Rows are points. Each copy is the shape, with its points in the same order, turned, moved and blurred by noise. Some copies are also mirrored. Which?

Shape:
[[-17   9]
 [ 52  14]
 [-42 -22]
 [ 14  10]
 [ 23 -24]
 [ -6  -4]]
Copy 1:
[[ 22 -16]
 [-21  38]
 [ 11 -57]
 [  2   0]
 [-31 -10]
 [ 10 -14]]
Copy 1 is: mirrored
Copy 2, 6 rows:
[[-22   9]
 [ 36  48]
 [-27 -32]
 [  2  23]
 [ 31   6]
 [ -4   4]]
Copy 2 is: only turned
Copy 3:
[[-21   4]
 [  7 -60]
 [ -8  42]
 [ -9 -24]
 [ 27 -18]
 [ -6   2]]
Copy 3 is: mirrored

Shape:
[[ 13   1  -5]
 [  4  18  16]
 [-54   9  16]
 [  9 -60   4]
 [ -1  -2  18]
 [ 14  22  12]
 [ -2  19   5]]
Copy 1 (7 x 3):
[[ -9  -2   7]
 [-22  24  12]
 [-15  48 -40]
 [ 54  -5   1]
 [ -2  24   6]
 [-28  16  19]
 [-24  17   2]]
Copy 1 is: mirrored
Copy 2:
[[  8   4  -9]
 [ -8  -4  14]
 [-49 -35 -12]
 [ 42 -39 -32]
 [ -3 -19   3]
 [ -5   9  16]
 [-15   6   3]]
Copy 2 is: only turned
Copy 3, 7 rows:
[[  6  -7  -8]
 [ -9 -12  18]
 [-50  32  17]
 [ 39  48  -9]
 [  3   7  13]
 [  1 -17   8]
 [-13  -9   3]]
Copy 3 is: mirrored
Copy 4, 7 rows:
[[ -5  -1  22]
 [-22  29  27]
 [-41  14 -32]
 [ 45  -9   1]
 [ -8  18  13]
 [-26  22  29]
 [-25  14  17]]
Copy 4 is: mirrored

Shape:
[[  9 -13 -12 -13]
 [-12 -42  21  28]
 [-38  -5  15 -11]
 [-31   6 -24 -10]
 [ -3  -7   3   4]
 [-52  13  15 -36]
 [  2 -35  13  31]
 [ 29 -11   7 -20]
 [ 13  -7   0  37]
 [  6   8   1  -1]]
Copy 1 (10 x 4):
[[ 30   8  -5  -9]
 [ 24 -50   9   3]
 [  1   0  34 -15]
 [ 31  20  32  -5]
 [ 15  -3   0   3]
 [-16  21  54 -30]
 [ 26 -39  -3  11]
 [  8   1 -29 -25]
 [ 24 -14 -12  31]
 [  3   8  -6   7]]
Copy 1 is: mirrored
Copy 2, 10 rows:
[[  8  -2 -20 -10]
 [-20 -45   2  20]
 [-45   5  -8  -2]
 [-24  21 -39   6]
 [ -5  -1  -6   8]
 [-60  30 -10 -18]
 [ -3 -39   0  23]
 [ 19  -3   3 -22]
 [ 13 -14   0  35]
 [  2  13  -2   5]]
Copy 2 is: only turned
